Rows are points. Two turns around zero, p and q, are shown by what they do to some points. Where does a point land after both, in the order given? Backwards means that the second turn is done in reverse. Each puzzle has new turns, and all numbers are rounded.

Turn p:
[0.17 0.14 0.10] -> [0.11 0.09 0.19]
[ 0.12 -0.41 -0.07] -> [-0.04 -0.43  0.00]
[-0.12 -0.30  0.17] -> [-0.30 -0.20  0.04]
[-0.70  0.08  0.22] -> [-0.59  0.36 -0.27]
[ 0.73  0.23 -0.11] -> [ 0.66 -0.06  0.39]
[-0.20  0.25 -0.32] -> [ 0.15  0.23 -0.36]
Turn q:
[ 0.01 -0.22 -0.68] -> [-0.07 -0.56 -0.44]
[0.24 0.17 0.05] -> [0.29 0.08 0.01]
[-0.08  0.25 -0.02] -> [ 0.03  0.20 -0.17]
[-0.17 -0.20  0.64] -> [-0.25  0.27  0.59]
Where do these land?
q, then p: [0.21 0.12 0.04] -> [ 0.17 -0.04  0.17]
q, then p: [-0.02 -0.54 -0.28] -> [-0.41 -0.42 -0.15]
p, then q backwards: [-0.13  0.75  0.12] -> [-0.12  0.59  0.48]
q, then p: [-0.07 -0.33  0.12] -> [-0.35 -0.02  0.05]

Turn p:
[ 0.01 -0.05  0.48 -0.27] -> [-0.13 -0.32  0.25 -0.35]
[-0.20  0.47  0.65  0.04] -> [-0.12  0.17  0.69 -0.41]
[ 0.41 -0.13 -0.36  0.55] -> [ 0.47  0.04 -0.07  0.62]
[ 0.10 -0.19 -0.32 -0.52] -> [ 0.00 -0.20 -0.57 -0.22]
[-0.22  0.17 -0.24  0.16] -> [-0.07  0.37 -0.07  0.12]
[-0.11 -0.27 -0.21  0.04] -> [-0.15 -0.05 -0.22  0.23]
Turn q:
[-0.06 -0.76 -0.16  0.31] -> [ 0.11 -0.69 -0.06 -0.46]
[-0.28  0.37 -0.04  0.37] -> [-0.17 -0.17 -0.03  0.54]
[-0.32  0.07 -0.17  0.01] -> [-0.33 -0.10 -0.11  0.09]
[ 0.52  0.30  0.08 -0.44] -> [ 0.30  0.68 -0.05 -0.06]
[ 0.15  0.03  0.29 -0.25] -> [ 0.09  0.29  0.25 -0.11]
Where do these land?
q, then p: [ 0.10 -0.29  0.35 -0.17] -> [ 0.02 -0.26  0.15 -0.39]
p, then q: [-0.18 -0.02 -0.35  0.24] -> [-0.02 -0.13 -0.19  0.40]
p, then q: [-0.36  0.02 -0.05 -0.41] -> [-0.50  0.13 -0.16 -0.09]
p, then q backwards: [0.16 0.19 0.38 0.77] -> [0.10 0.30 0.81 0.20]
q, then p: [ 0.29  0.09 -0.33 -0.42] -> [ 0.23  0.39 -0.32 -0.27]

Turn p:
[-0.23  0.21  0.38 -1.04  0.37  0.13] -> [-0.10 -0.20  0.33 -0.82 -0.32  0.74]
[ 0.45  0.20 -0.25 -0.27 -0.08  0.14] -> [ 0.14 -0.19 -0.45 -0.08 -0.36  0.07]
[-0.27  0.12  0.20  0.44 -0.26  0.10] -> [-0.11  0.13  0.25  0.54  0.10  0.04]
[-0.03 -0.19 -0.63  0.11  0.05 -0.25] -> [-0.28 -0.06 -0.41 -0.11  0.27 -0.42]
[ 0.12 -0.07  0.03 -0.78 -0.02 -0.11] -> [-0.04 -0.34  0.06 -0.59 -0.41  0.07]
[-0.13  0.21  0.01  0.32 -0.20 -0.01] -> [-0.16  0.16  0.02  0.39 -0.01  0.00]
[ 0.11 -0.30  0.24  0.37 -0.08 -0.13] -> [ 0.27  0.14  0.24  0.19  0.12 -0.34]
[-0.02  0.10 -0.31  0.52  0.32 -0.40] -> [-0.16  0.56 -0.31  0.05  0.33 -0.30]
[-0.02 -0.27  0.32  0.33 -0.10  0.54] -> [ 0.42 -0.21  0.27  0.43  0.29  0.15]
Turn q:
[-0.08 -0.14  0.31 -0.16  0.12 -0.47] -> [ 0.18  0.18  0.32  0.27  0.03 -0.38]
[ 0.09 -0.51 -0.09  0.26 -0.34  0.44] -> [-0.28 -0.49  0.26 -0.01 -0.12  0.51]
[ 0.28  0.26 -0.49  0.15  0.41  0.34] -> [ 0.00 -0.07 -0.44 -0.44  0.50  0.24]
[-0.43  0.08  0.09  0.48  0.11 -0.65] -> [ 0.05 -0.16 -0.24  0.70  0.13 -0.53]
[ 0.31  0.18  0.18  0.14  0.43 -0.49] -> [ 0.55  0.17 -0.05  0.22  0.43 -0.21]
[-0.32  0.49  0.22 -0.20 -0.27  0.40] -> [-0.28  0.46 -0.32 -0.03 -0.48  0.18]
[ 0.12 -0.36  0.05 -0.21  0.01  0.02] -> [-0.01 -0.04  0.41 -0.13  0.03  0.02]
[ 0.28  0.47 -0.11 -0.17 -0.48  0.03] -> [ 0.35  0.03 -0.31 -0.29 -0.50  0.12]
[-0.25 -0.48 -0.17 -0.30  0.01  0.38] -> [-0.56 -0.09  0.38 -0.30 -0.01  0.05]
Where do these land?
p, then q: [-0.40  0.49  0.21  0.33 -0.14 -0.41] -> [-0.18  0.29 -0.58  0.48 -0.26 -0.02]
p, then q: [-0.07 -0.39 -0.35  0.21 -0.18 -0.34] -> [ 0.11 -0.09  0.05  0.24  0.20 -0.60]
p, then q: [-0.50  0.05 -0.20  0.28  0.18  0.20] -> [-0.38  0.17 -0.20  0.12  0.46  0.01]
p, then q: [ 0.43 -0.22  0.45  0.22 -0.18  0.41] -> [ 0.55 -0.24  0.17  0.11  0.13  0.51]
p, then q: [ 0.27  0.35 -0.28 -0.46  0.42  0.31] -> [-0.30 -0.15  0.00 -0.77 -0.11  0.18]
q, then p: [ 0.06 -0.23  0.39 -0.22  0.35 -0.32] -> [ 0.23  0.60  0.16 -0.02 -0.18  0.12]
q, then p: [ 0.20 -0.06 -0.22 -0.37 -0.46  0.15] -> [ 0.00 -0.49  0.23 -0.07 -0.40 -0.02]

Turn p:
[-0.15  0.08  0.06  0.17  0.33 -0.57  0.00 -0.02] -> [-0.10 -0.03  0.49  0.26 -0.03 -0.09 -0.10 -0.41]
[ 0.15  0.22  0.33 -0.01  0.17  0.07 -0.48  0.00] -> [-0.24  0.20  0.07 -0.13  0.04 -0.05 -0.56  0.11]
[ 0.07 -0.23 -0.20 -0.60 -0.32  0.19  0.72  0.45] -> [ 0.13 -0.16 -0.04 -0.12  0.33 -0.12  0.92  0.53]
[ 0.51 -0.26 -0.07  0.01 -0.28  0.08 -0.36 -0.09] -> [-0.18 -0.33 -0.31 -0.25 -0.36 -0.16 -0.21  0.24]
[-0.16 -0.25  0.03 -0.42 -0.42  0.07  0.38 -0.27] -> [ 0.28  0.13 -0.14 -0.42 -0.08 -0.17  0.58 -0.02]
[-0.25  0.54 -0.55  0.16  1.21  0.16  0.01  0.01] -> [-0.09 -0.15 -0.02  0.59  1.07  0.32 -0.44 -0.61]
[ 0.31 -0.25  0.34  0.19 -0.35  0.23  0.14 -0.06] -> [-0.03 -0.06 -0.05 -0.37 -0.40  0.32  0.10  0.29]
[-0.29 -0.28  0.15  0.22 -0.25 -0.05 -0.29  0.06] -> [-0.15  0.31 -0.12  0.17 -0.47 -0.03  0.02 -0.03]
[-0.20  0.43 -0.09  0.29 -0.09 -0.19 -0.13 -0.08] -> [ 0.37  0.11  0.13  0.30 -0.10 -0.01 -0.32 -0.13]
Turn q:
[ 0.03 -0.34  0.00 -0.09  1.35  0.81  0.10  0.28] -> [ 0.72 -0.51 -0.43 -0.92  0.64 -0.17  0.43  0.52]
[ 0.15 -0.24  0.34 -0.24 -0.15 -0.35 -0.25 -0.53] -> [-0.04 -0.29  0.36  0.42 -0.37 -0.28  0.33 -0.16]
[-0.09  0.11 -0.29  0.29 -0.12 -0.27 -0.09  0.11] -> [-0.06  0.09 -0.24  0.06 -0.12  0.05 -0.37 -0.26]
[-0.09  0.37  0.20 -0.67 -0.03 -0.20 -0.03 -0.04] -> [-0.16  0.36  0.32 -0.06 -0.31 -0.47  0.13  0.30]
[ 0.26  0.32  0.10  0.09 -0.18 -0.37  0.13  0.39] -> [ 0.14  0.46 -0.01  0.38  0.08 -0.12 -0.36  0.05]
[-0.28 -0.46 -0.20 -0.21 -0.02 -0.01  0.18 -0.54] -> [-0.49 -0.61 -0.01 -0.03 -0.20  0.00  0.19  0.11]
[-0.75 -0.03  0.11  0.17 -0.24  0.04  0.13  0.28] -> [-0.56  0.13  0.10 -0.28  0.43 -0.05 -0.22 -0.32]
[ 0.18  0.32 -0.17  0.35 -0.19  0.14 -0.28  0.14] -> [ 0.25  0.34 -0.11 -0.02 -0.12  0.37 -0.13 -0.28]
[ 0.23  0.39  0.08  0.32 -0.20  0.01  0.21  0.03] -> [ 0.03  0.43 -0.19  0.32  0.10  0.24  0.03 -0.03]
[ 0.35 -0.45 -0.18 -0.01 -0.22  0.19 -0.10 -0.10] -> [ 0.17 -0.41  0.22  0.13 -0.13  0.42 -0.05  0.08]
Where do these land?
p, then q backwards: [-0.08 -0.08 -0.03 -0.02 -0.40  0.03  0.16  0.13] -> [ 0.27  0.17  0.03 -0.18  0.18  0.08  0.00 -0.21]
p, then q: [-0.20 -0.52  0.24 -0.40 -0.15  0.27 -0.09  0.60] -> [-0.49  0.47 -0.31 -0.24  0.34 -0.18 -0.45  0.17]
q, then p: [ 0.06  0.70  0.05  0.24  0.41  0.19 -0.01  0.18] -> [ 0.44 -0.44  0.10  0.05  0.55 -0.18 -0.21  0.11]
q, then p: [ 0.11 -0.04  0.61 -0.20 -0.07 -0.47  0.19 -0.07] -> [-0.03 -0.02  0.62  0.26 -0.33  0.27 -0.09 -0.24]
q, then p: [-0.21  0.14  0.18  0.06  0.26  0.12  0.05 -0.59] -> [ 0.35 -0.14  0.09  0.04  0.10  0.08  0.56 -0.22]
p, then q: [ 0.23 -0.16 -0.05  0.00 -0.42 -0.17 -0.34 -0.36] -> [-0.17 -0.09  0.36  0.24 -0.44  0.05 -0.34 -0.03]
p, then q: [ 0.04 -0.21 -0.05  0.39  0.05  0.07  0.04  0.83] -> [-0.13  0.10 -0.14 -0.21  0.73  0.32 -0.24 -0.35]
q, then p: [-0.34  0.43  0.07 -0.04  0.40 -0.33  0.03 -0.25] -> [ 0.46 -0.19  0.24  0.27  0.01 -0.39  0.19 -0.26]
p, then q: [ 0.40 -0.26 -1.02 -0.02 -0.10  0.29 -0.03 -0.48] -> [ 0.01 -1.00 -0.24  0.04 -0.42  0.33 -0.43  0.27]
